Each row of a before or after table is a point. One or more steps were done to the points. Then noise was added and the rows were shuffled. The steps act on how far a point lies along the listed directions, d1 being the first. Write out the steps. A step turns or swaps two directions, mirrors them in a line or flattens them onto one, adds a multiple of one to another, or multiplies one. Angles are multiples of 10 degrees, from the lower direction toward the higher: turns from -170 to 170, lines from 10 to 170 but not 90. Use the fewest steps. Two steps may share a direction if one is a turn and the other turns, adds or multiplies; they go together, in the order done. Otherwise the lowest direction goes first.
In the rows, zero is written as 128.

Directions:
(1): [164 142]
(2): [114 164]
Before (13 x 2):
[[140  90]
 [142  91]
 [119 162]
 [145  57]
 [101 152]
 [126 151]
 [ 99 150]
 [122  69]
 [132 103]
 [135 115]
 [117 158]
 [102 119]
 [122 122]]
After:
[[156  97]
 [136 115]
 [183 110]
 [153 101]
 [117 160]
 [137 130]
 [107 150]
 [108 139]
 [147 110]
 [ 99 151]
 [146 148]
 [183  80]
 [123 163]]
Steps: mirror d1 and d2 in the line at 100 degrees

Directions:
(1): [152  77 151 156 127 126 123  92]
(2): [136 124 151 145 131 175 171 158]
(3): [181 156 150 123 154  97 139 135]
Before:
[[143 130 114 119 134 103 108 116]
 [105 143 122 119 122 135 130 136]
 [112 105 125 151 119 161 150 131]
 [124  82 134 134 120 145 123 112]
 [138 115 137 131 141  94 110 110]
 [154 156 129 125 141 122 135 133]
 [152 136 156 122 141 129 151 130]
 [154 131 140 121 133 132 132 136]
 [120 105 110 135 115 120  97 103]
 [103 167 108 105 131 118 106 138]
 [103 147 109 129 122 114 109 135]
 [122 165 114 114 129  92 102 131]
 [ 92 129 135 129 126 172 148 146]
 [145 124 153 138 139 132 151 137]]
After, 14 rows:
[[132 158 126 102 137 134 141 163]
 [134 140 113 108 144  49  79  97]
 [100 126 161 148 129 226 198 179]
 [135 127  93 105 128  60  66  85]
 [123 147 141 149 132 198 199 187]
 [150 119 172 150 143 171 185 161]
 [ 95 125  97 129 113  89  76  99]
 [149 108 138 150 130 135 133 106]
 [ 91 106 100 121 114  95  61  75]
 [155 117 150 133 129 149 145 137]
 [155 114 173 140 138 162 175 136]
 [108 113  96 119 113  49  42  60]
 [103 120 127 130 116 142 125 125]
 [117 161  79  95 125  64  66 105]]
Steps: mirror d1 and d3 in the line at 60 degrees; multiply d2 by 3

Directions:
(1): [129 122 145  84 127 104 156 125 159 162 130 184]
(2): [ 95 126 100  86 122 128 122 121  70 116 165 144]
Before:
[[143 132 127 130 129 138 111 135 135 129 115 117]
 [144 141 147 156 133 139 112 138 152 126 122 102]
 [142 130 128 116 131 124 138 121 148 155 116 152]
 [143 137 128 163 146 135 134 125 145 124 102 121]
 [143 137 122 164 137 160 109 130 111 107 127  91]
 [111 118 120 122 130 144 124 123 109 105 136 114]
 [111 116  90 105 131 145 126 138  70  90 147 115]
 [100 134  65 111 137 150  88 134   7  78 161  98]
 [112 138  94 134 109 126 114 129  85 114 134  87]]
After (9 x 12):
[[158 114 146 112 138 120 166 142 180 143 100 157]
 [189 126 173 126 153  99 165 145 221 181  70 181]
 [122 132 102 115 128 135 119 119  96 131 136 132]
 [141 132 123 129 127 140 109 135 129 127 118 113]
 [131 115 146 125 132 133 141 125 161 129 115 133]
 [134 141 134 157 132 145 104 138 128 114 133  92]
 [150 136 139 139 114 105 146 133 174 157  94 121]
 [130 137 113 160 144 142 123 125 113 109 114 109]
 [160 136 146 167 140 150 126 132 157 128 109 107]]
Steps: mirror d1 and d2 in the line at 40 degrees

Directions:
(1): [138 146 172 134 116  95 107 131 142 179 189 121 121 115 122 169  92 102
 120 115]
(2): [108 174 147 128 108 140 117 135 112 121  83 102 185 147 146 143  90  94
 156 153]
(3): [ 83 173 144 168  97 132 160 121 156 145 127 171 120 143 131 119 159 140
 159  90]
(4): [141 144 161 104 123 157 177 132 137 143 109  60 119 120 129 127 119 171
 103  90]
(5): [129 124 151 136 169 105 125 128  96 185 121 144 189 132 139 119 159 173
 115 143]
Before (12 x 20):
[[129 185 169 135  99 115 117 130 128 167 153 116 141 137 108 147  91 105
  135 102]
 [116 131 118 128 135 133 134 118 128 112  94 135 132 140 147 107 135 139
  127 139]
 [ 79 176 106 129  74 152 138 106 150 100 108 142  95 157 128 137 104  84
  176 117]
 [116 151 145 141 120 138 163 123 158 147 136 134 111 137 139 114 151 159
  118  90]
 [145 121 129 126 130 119 129 121 136 123 140 113 121 122 128 132 112 117
  129 135]
 [ 82 198 159 146 113 146 181 116 133 175  91 134 159 151 139 109 155 166
  147  98]
 [131  84  85 129 155 106 112 128 111 111 132 149 122 117 135 114 158 155
  123 155]
 [106 185 131 132  72 141 150 132 162  99 119 118  95 133 108 126 108 113
  142  97]
 [152 149 166 101  94 153 120 133 162 135 165  51  75 101 109 177  66  94
  102  96]
 [ 88 179 170 139  86 151 175 129 152 140  97 122 146 150 143 112 153 147
  136  95]
 [107 171 157 149 144 136 155 138 146 179 143 158 112 114 132 126 167 176
  130  94]
 [140 146 180 114 124 145 139 134  93 181 142  87 164 140 140 138 113 146
  112 120]]
After, 12 rows:
[[ 88 173 141 157  95 154 147 122 155 134 110 145 120 139 123 130 153 137
  146  99]
 [124 139 134 123 128 131 127 121 129 124 102 109 132 138 149 123 112 127
  123 136]
 [135 141 149 108 126 161 121 136  70 134  98  86 191 152 145 129 100 122
  129 154]
 [171  84  92  90 165 145 119 139 132  97 157 110  52  86 116 126 125 139
   91 133]
 [146 144 115  67 118 171 122 127 107  77  70  36 144 128 133 138  52  79
  120 165]
 [130 146 138  82  88 169 123 141 133  66  76  49 141 141 137 131  76  82
  125 148]
 [146  75 106 137 160  88 131 126 131 154 180 155  87  99 125 118 174 182
  107 119]
 [158  95 101 107 137 141 133 122 151  97 147 107  72 118 124 115 128 139
   91 110]
 [ 78 202 122 121  64 157 125 119 142  95  84 113 128 158 139 155  62  56
  194 132]
 [124 175 135 125 102 133  98 127 103 112 104 113 170 155 116 135  77  75
  153 150]
 [103 186 126 131  67 151 137 134 154  82  94 110 111 137 113 129  95  93
  147 115]
 [128 135 134 143 130 114 141 115 137 137 131 142 134 132 132 121 139 131
  138 128]]
Steps: flatten d1 and d4 onto the line at 120 degrees; multiply d2 by 2.5; mirror d3 and d5 in the line at 120 degrees

Directions:
(1): [ 97 183 127 144 155 115 131 143 104 129 113 134 144  99  91 102 134 140
 121 120 104 156 165 165 160 170 139 113 129 139 120  82 150 134 174 167
  88 110 104 164 114 129  85 153 196  94 136 132]
(2): [148 115 158 145  82 137  83 141 123  82  94 137 128 110 131 145 119 170
 177 145  72  79 143  91 101 154  70 144 140 135 129  98 145 146 118 159
 144 113 117 181 110 139 133 128 126 161 123 161]
(3): [150  88 142  80  89 148 125 108 131 133 136 148 138 102 108 146 191 167
 148 123 100 131 115 117 164 118 161  82 147 148 161 131 123 143 128  95
 114 108 167 124 174 174  82 101 158 116 167 120]
(4): [140 128  90 172 114 131 113  80 112  88  93  59 168 148  67 149 103  99
 118 123 125 140 144  69 112 143 145  99 118 122 125 155 107 110 161 104
 131 141 132 105  94 174 118 130 138 128 149 144]
Before, 14 rows:
[[156  87 156 131  96 135  91 141 135 101 119 145 133 135 142 148 126 156
  165 150 101  80 130  97  85 127  84 169 137 132 133 125 139 142 102 134
  160 131 130 145 125 122 159 104  90 168 121 154]
 [143 140 139 169 110 119 108 145 130  80 103 110 120 137 151 128  81 141
  144 141 103  68 141  99  77 150  79 160 144 130 105 111 126 135 117 150
  160 121 115 156  86 120 158 154  88 147 116 153]
 [165 100 136 160  76 137  98 105 118  70  81 106 155 149  96 173 111 131
  161 142  98 113 142  48  91 140 102 134 140 123 119 136 126 127 132 110
  145 118 131 140 114 170 125 111 119 152 139 151]
 [124 135 140 142 130 131 113 154 150 117 124 140 108 136 161 131  91 127
  151 137 123  93 119 142  89 124  83 185 121 120 121 122 142 137  97 162
  149 126 106 142 106  96 173 122  91 163  90 131]
 [116 110 137 115 113 128 118 138 139 118 116 146 122 120 140 132 115 152
  148 134 119 124 130 133 123 122 113 120 127 126 125 116 126 134 117 133
  137 117 116 140 115 105 139 126 124 141 128 119]
 [122 142 160 109 135 139 127 181 144 155 152 195 109 103 172 106 140 142
  135 143 134 102 115 166 140 134  93 157 138 133 127 100 151 140  85 157
  114 122 134 153 149  87 132 135 108 142 113 133]
 [167  86 115 135  83 137 103  86 111  78  94  85 140 137 100 175 129 131
  154 131  87 105 132  53 103 138 114 116 126 129 137 161 127 125 137 111
  140 123 150 125 120 181 119 102 116 163 146 153]
 [150 124 145 136 104 138 118 112 114 102 108 129 142 123 102 131 126 151
  137 133 113 118 127  99 131 134 109  94 130 126 118 120 136 142 139 128
  129 135 128 134 126 134 121 130 141 139 143 141]
 [120 147 150 127 152 114 118 170 142 149 140 176 105 118 184 125 115 141
  132 152 129  99 134 158 114 136  99 176 134 122 124 105 162 132 115 170
  138 126 107 147 115  79 173 136 106 118  82 137]
 [115 160  99 160 138 116 120 104 115  99 113  74 157 129  84 124 116 104
  121 123 124 149 163 106 127 161 139 115 114 124 116 108 121 117 177 148
  111 126 103 141  95 145 120 135 165 112 144 146]
 [114 126 160 136 141 128 136 176 142 135 138 156 111 125 169 109 113 154
  144 138 116 104 126 150 132 108 113 155 137 127 127  91 149 148 117 163
  125 128 113 165 130  84 149 137 115 154 100 131]
 [107 164 125 175 131 121 108 127 117  93  94 110 156 113  85 127  95 116
  123 118 105 130 166 118 128 165 112 119 125 129 119 112 147 129 165 160
  131 138 102 161  92 134 127 160 142 132 140 151]
 [136 128 119 147 139 133 129 123 131 112 106  97 134 140 111 139 114 102
  106 123 134 134 128 118 120 136 133 126 121 121 122 146 110 100 127 111
  138 148 125 107 121 126 129 137 132 124 136 144]
 [ 97 160 141 107 172 110 150 190 147 191 177 196  93 115 198  80 116 131
  128 128 158 136 118 210 146 109 122 162 125 115 110 109 154 135 117 167
  127 136 105 144 142  51 150 144 118 127  92 103]]
After:
[[ 99 196 114 164 170 101 149 145 114 121 121 109 133 125 113  91 100 118
   98 120 127 136 161 161 132 164 141 129 135 135 100  98 130 126 166 150
  110 118 105 141  92 116 112 173 151  87 130 127]
 [153 106 124 131  82 140  97  92 125  79 110  89 155 118  90 155 148 139
  159 131  92 114 148  66 121 148 125 101 130 134 137 120 115 133 151 125
  128 115 132 147 121 179 114 106 148 134 161 156]
 [138 115  97 100 118 130 142  72  97 123 115  96 160 109  53 148 183 133
  119 106  97 174 142 108 178 146 196  57 131 147 151 150 127 126 186  96
   82 107 165 109 153 203  50 104 194  95 182 122]
 [131 135 115 130 118 130 137  96 100 114 104 115 176 124  49 145 165 132
  123 116 111 185 155 108 168 147 187  77 145 139 132 122 128 124 184  99
   87 103 144 122 146 191  53 114 202  85 174 122]
 [ 93 173 116 136 184 108 148 144 112 157 139 139 150 126  99  96 136 118
   97 121 143 168 153 184 150 148 161 141 123 136 122 105 147 127 164 147
   95 132 111 125 124 105 107 138 171  91 128 120]
 [ 91 164 143 162 179 113 150 187 135 142 137 142 109 138 173  90  80 124
  121 136 138 121 138 175 128 116 110 174 123 117 106  84 155 137 130 183
  121 139  89 165 102  55 165 159 112 146  79 127]
 [147 113 126 132 123 138 126 118 134 110 109 102 135 133 108 147 134 118
  114 122 126 132 122 113 131 134 143 113 129 127 134 147 107 104 125  97
  137 142 138 104 140 144 117 124 139 124 148 142]
 [125 138 136 156 101 131  97 116 125  87  94 119 160 105  86 141 115 137
  141 118  88 117 157 100 133 159 112 107 135 138 134 113 145 137 156 147
  134 129 120 163 108 153 116 144 142 140 152 152]
 [100 170 141 154 179  99 132 212 154 162 160 176  74 146 238  84  46 104
  137 146 171  96 122 186  81 113  55 219 111  94  81 114 157 125  92 196
  168 158  69 154  93   8 218 159  55 170  47 123]
 [ 97 137 125 120 139 119 132 141 133 129 120 145 124 121 133 116 111 136
  129 127 133 143 139 154 133 127 127 119 121 123 117 112 130 126 131 142
  124 121 106 135 108  92 134 137 137 123 122 113]
 [ 92 188 133 158 192  96 131 184 137 158 139 163 105 132 190 104  78 110
  104 149 155 113 148 182 105 147  95 197 116 109 100  98 166 118 125 195
  134 137  75 146  86  49 193 157 101 110  59 134]
 [ 95 185 146 149 181 119 137 198 139 158 151 179 103 123 183  84  91 108
  109 146 161 111 129 186 121 145  77 190 120 117  96  95 156 126  95 185
  117 139 102 152 113  48 161 161  94 143  81 136]
 [143 131 141 127 112 135 129 106 110 114 115 133 146 114  86 123 143 151
  128 124 115 136 129 116 154 135 130  77 131 134 123 118 135 141 151 126
  114 129 133 129 138 142 102 131 162 119 153 134]
 [ 82 196 117 156 192 111 145 162 137 147 134 133 116 138 142  92  84  96
  104 121 154 144 139 194 117 136 120 180 105 117 105 110 150 124 136 177
  115 128  83 133  95  74 156 148 131 119  86 114]]
Steps: swap d1 and d2; add 1 times d4 to d3

Directions:
(1): [144  80 125  74 158  89 154 149  74 120 104 116 128 126 108  96 106 109
 116 116 127 141 147 131 134 159 128  54 129 120  91 136 136 132 119 135
 120 180 117 138 108  85  80 116 112 130  85 133 145 185  94 162 142  81
 137 155 138 143 108 151 144  78 110 117]
(2): [158 151 135 105 121 157 139 219 114 128 138 130 108 133 122  92 133 126
 140 135 139 101 185  91 128 128 110 163 126 134 114 142 143 103  62 116
  81 157 135 181 133 123  88 123 131 131 137 156  94  74 108  97 138 127
 139 123 112 121 142 131 106 151 178  73]
Before (8 x 64):
[[148  99 129  96 152 101 131 149  95 119 116 121 123 117 113 123 104 107
  126 126 113 122 153 134 134 135 120  93 129 130 112 142 116 126 126 127
  134 151 113 131 119  95  95 121 105 139 107 129 132 157 125 143 121 109
  131 137 130 146 127 139 122  98 125 137]
 [104  86 124 125 143  93 135  67 110 132 120  97 141 111 118 145 127 117
  120 126 132 159  98 159 140 148 127  60 123 122 123 117 121 154 177 139
  163 131 111 100 122 120 136 116 135 131  91 102 162 188 119 176 114 109
  125 156 150 154 115 141 153  96  93 165]
 [121 198 146 175  98 189 111 153 169 136 164 145 121 125 139 171 148 157
  154 151 137  97 138 118 120 110 120 202 138 155 149 123 138 108  95 111
  113  92 153 157 142 163 156 119 143 127 176 141  90  48 155  67 113 169
  127 106 129 112 153 112 105 183 188 105]
 [128 130 127  97 133 140 146 153 116 121 121 131 118 123 104 116 122 123
  119 137 134 119 158 110 125 135 117 136 126 129 126 139 131 115 102 118
  110 160 131 160 118 121 110 123 131 118 134 140 116 129 120 119 138 126
  135 119 124 132 128 131 111 137 153 114]
 [130  74 127  78 166  66 144 104  83 128 100 118 144 126 102 119  95 113
  107 107 109 157 104 148 143 174 128  30 126 120 105 113 114 142 164 144
  162 160 112 105 103  84 102 122 102 123  69 114 154 231 104 199 149  72
  129 159 144 151 100 154 149  53  74 151]
 [135 108 132  88 133 128 138 167  99 120 118 113 129 126 117  91 113 108
  135 120 129 121 159 113 146 136 116  90 118 130 108 140 128 127 109 139
  114 176 121 147 116 114 100 120 106 119 112 134 122 146 104 132 151 103
  134 136 130 129 121 140 128 105 135  98]
 [148 123 145 106 134 117 148 173  91 125 130 115 125 133 119 108 123 124
  119 134 135 128 151 110 129 154 110 117 116 123 105 135 138 120 107 120
  114 155 130 150 133 107  98 106 122 136 120 138 114 153 106 124 135 109
  140 143 135 135 126 155 138 119 137  98]
 [143 129 118 120 122 136 129 151 123 134 124 120 117 117 132 134 124 132
  119 142 137 134 146 123 115 123 131 152 117 130 138 129 146 133 102 115
  111 132 126 144 130 127 128 118 122 127 136 142 131 124 128 116 133 133
  143 117 119 144 128 125 133 140 137 124]]
After, 8 rows:
[[147 148 133 133 122 144 113 169 138 131 144 131 109 119 129 134 126 128
  141 137 116 105 157 118 132 103 116 170 125 143 141 137 115 112 108 118
  126 114 127 139 137 128 123 131 119 139 149 135 108  87 149 106 114 150
  129 116 117 132 148 120 103 151 159 127]
 [ 91 105 129 149 145  94 126  32 127 129 117 125 152 116 128 191 114 136
  120 128 117 154  67 179 124 148 148  55 143 135 133 113 122 153 188 137
  178 110 129  84 113 121 166 115 121 123 111 102 163 204 148 160 114 118
  124 147 165 140 106 136 154  86  87 179]
 [131 122 118 140 124 132 124 108 135 132 122 122 125 118 132 147 128 132
  118 140 133 137 122 137 118 119 139 148 117 124 151 122 139 144 127 115
  130 114 127 122 129 134 148 122 120 129 137 130 139 146 141 129 128 137
  138 114 125 145 125 122 141 130 116 143]
 [106 140 122 141 119 144 128  92 155 127 126 138 130 120 114 152 132 135
  115 138 130 124 118 127 120 119 128 159 124 131 154 129 123 128 142 117
  138 115 131 128 126 147 159 134 142 114 154 125 124 127 150 118 126 155
  125 108 128 130 133 118 114 147 138 149]
 [144 129 133  97 130 142 147 207  97 135 143 100 110 121 110  95 138 118
  138 139 152 113 187 102 139 139  99 130 119 134 107 144 145 116  73 120
   90 167 124 183 132 118  80 110 147 136 113 146 103  94  95 120 129 115
  139 145 123 142 139 145 115 138 175  79]
 [120 160 136 149 103 164 104 138 164 130 141 125 134 126 135 129 133 129
  149 130 130 112 135 112 137 100 118 170 117 141 150 127 116 127 125 130
  132 113 134 131 134 162 154 132 121 119 156 128 106  85 145  98 137 156
  123 107 119 112 141 113 114 157 153 117]
 [123 165 148 160 106 142 123 132 143 135 152 124 131 133 140 147 142 139
  126 145 132 129 121 119 125 124 110 183 114 126 141 121 129 123 130 117
  132 102 139 126 150 148 152 121 141 132 158 125 107 114 143  97 115 156
  132 120 133 124 142 132 126 160 142 128]
 [166 177 145 102 116 168 127 253 127 136 153 136 104 138 116  90 133 139
  145 136 138  90 186  74 137 134  91 192 123 141 131 131 133  90  55 113
   84 146 136 190 137 129  89 130 126 125 141 161  67  54 115  99 151 126
  134 113 100 117 152 128  88 160 193  63]]
Steps: turn d1 and d2 by 130 degrees
